Each row of a before or after table is a point. One or more steps were done to the points. Then noise was added and the rows were shuffled. The steps act on columns, c1 being the first. Write out the steps. A step turns or swaps two columns, mirrors them in a line or flattens them onto one, adds a multiple of one to another, or multiplies or shifts one. Angles are multiples of 10 degrees, from the lower column toward the higher: turns from -170 to 170, lines from 10 to 170 but not 90. Use the fewest steps. Two steps may share a column if one is a turn and the other turns, adds or multiplies; they go together, in the order done. Otherwise the lowest column goes first.
In the rows, 128 means zero.

Before (9 x 2):
[[ 78  90]
 [ 98 101]
 [138 151]
 [111 129]
 [167 133]
 [115 142]
 [129 139]
 [166 167]
 [158 136]]
After (9 x 2):
[[136  99]
 [132  89]
 [139 127]
 [129 145]
 [ 91 178]
 [142 142]
 [101 158]
 [151 119]
 [167  89]]
Steps: turn c1 and c2 by -90 degrees

Before (10 x 8):
[[ 83 110 144 118  94 151 148 161]
 [158  64 114 151 123 107 124 113]
 [106 114  94 139 166 155  78 111]
 [105 106 122 141 117 114 144 112]
 [ 74 131 112 140 111 120 154 177]
 [113  85  80 107 127 101 161 148]
 [108 137 143 118 192 163  97  61]
 [129 139  99 132 141 154 128 130]
 [137 126  96 123 131 105  69 151]
 [114 112  82 120 124 132 125  90]]
After:
[[106 138 188 116 101  63 106 165]
 [ 76 133 111 139 148 175 143 117]
 [137 130 137 122 159 153  89 101]
 [ 86 110  90 117 117 158 143 154]
 [112 112 134 121 173  89 127 134]
 [112  86 134 105 178 146 151 106]
 [130 137 144 128 156 132 126 155]
 [107 112 172 139 157 110  94 157]
 [105 104 123 142 136 113 141 114]
 [156  65 128 152 148 113 124 105]]
Steps: turn c3 and c5 by -100 degrees; swap c6 and c8; multiply c7 by 0.7

Before, 13 rows:
[[135 125  92 179  92 109 116 130 104 170  85 142]
 [147 150 131 117  83 143 114 157  57 133 108  78]
 [115 177 139 132 172 111 144 148  58 104 110  72]
 [172 125 132 168 144 109 114 160  82 102 105 120]
 [101 102 110 108 139  96  92  76 141 147 185 148]
 [117 115 150 118 148 108  99 122 115 143  82 127]
 [138 135 146  98 127  86 151 150 124 154 153 117]
 [115 109 132 150 185 142 130 148 130 137 124 118]
 [113 132 146 202 135 109 123 147 115 108 123 107]
 [144 147 162 148 164 126 110 108  85 138 144 164]
 [ 83  87 114 133 121 132 131 146 127  73 125 139]
 [138 100 121 117  83 123 165  94  62  94 127  70]
 [143 144 120 120 126 140 120 153 162 128  99 126]]
After:
[[136 134 148  98 130  87 148 151 116  92 123 125]
 [144 150 110 149 141 127 162 108 154 111 123  80]
 [114 107 129 149 150 142 130 149 119 124 138 134]
 [139 101 165 119 109 120 120  95  59 153 108  74]
 [133 124 116 181 114 110  95 132 138 126 190 100]
 [118 114  99 119 136 108 150 123 123 149 170 116]
 [173 125 113 168 135 108 134 159 113 163 131  85]
 [148 151 114 119 110 142 132 157  69 137 149  68]
 [113 176 143 130 146 110 143 148  58 159 127  68]
 [101 100  95 110 133  97 108  78 149  74  96 137]
 [ 81  88 133 133 125 130 116 144 141 171  98 128]
 [143 141 118 121 124 139 119 151 133 146 151 162]
 [112 130 124 203 130 109 147 147 103 145 120 119]]
Steps: swap c3 and c7; multiply c5 by 0.4; mirror c9 and c12 in the line at 40 degrees; turn c10 and c11 by 140 degrees

Before, 13 rows:
[[117 156 116  94 158 146 103 153 108 137 176 131 142 114 119 123 126 118
  141 147]
 [139 146 155 124 154 113 160 153 168 173 154  78  99 163 111 155 155 113
  106 131]
 [170 139  95 150 121 117 154  89 132 103 116  96 180 109 110 104 138 173
  118 137]
 [167  85 108 120 125 149 133  74 127  98 142 108 136 103 106 157  93 111
  117 170]
 [120  75 141  86 164 107  87 151  93 108 176  88 157 176 133 112 160 117
  109 140]
 [120 133 160 115  83  96 127 107 104 100 137 121 117 160 154 125 112 139
  116 145]
 [147 156  81 117 132 111  95 125  89  97 142 143 112  97  90 119 129 162
  106 112]
 [110 149  89 133 100 134 116 134 156 123 126  89 164 171 150  91 156 110
  149 185]
 [125 126  90 151  91 139 128 142 163 176 116 146 162 139 167 119 156 189
  146 147]
 [108 125 152 152 150 144  94  95 155 128 177 148  96 138 127 105 163 160
  124 121]
 [ 86  90 115 149 115 132  93 123  93 101 113 147 145 113 165 159  92 107
  164 113]
 [ 94 129 138 118 166  95 140  96 130 114  98 135 165 142 150 118 134 128
   86 150]
 [138 118 119 131 112 161  83 141 126  93 141 138 180 175 148 103 142 153
   99 167]]
After (13 x 20):
[[109 145  89 132  98 135 113 135 161 123 131  87 167 184 140  89 150 142
  141 184]
 [117 157 116  95 156 141 102 154 109 136 177 136 145 111 117 123 125 132
  116 147]
 [103 125 152 154 149 143  91  94 139 128 182 148  82 140 152 106 163 124
  154 123]
 [167  84 110 115 124 151 135  73 106 100 145 107 145  95 136 156  92 121
  172 172]
 [ 96 129 140 120 166 100 138 100 149 114  96 135 150 145 113 119 133 155
  118 147]
 [ 83  91 113 150 115 129  93 123 147 104 112 145 154 110  80 162  87 129
  168 113]
 [142 144 154 123 150 112 161 153 134 170 153  74 119 170 167 156 155 101
   83 133]
 [168 143  92 153 119 116 151  90 113 104 114  93 125 105 138 106 138 196
  155 137]
 [118 132 157 117  82  94 126 101 136  99 140 124 114 171  89 120 112 129
  137 148]
 [125 124  88 151  89 139 130 141 179 179 117 146 102 140 137 119 155 194
  131 144]
 [140 121 119 130 108 157  81 142 146  93 138 135 141 189 114 101 141 184
   86 167]
 [119  73 137  84 166 106  88 154 113 112 170  84 156 190  96 109 159 148
   84 141]
 [145 157  82 117 131 108  95 126  79  97 142 148  95  85 112 114 129 137
  111 112]]
Steps: add -1 times c8 to c19; mirror c9 and c15 in the line at 30 degrees; turn c13 and c18 by 50 degrees; multiply c14 by 1.3
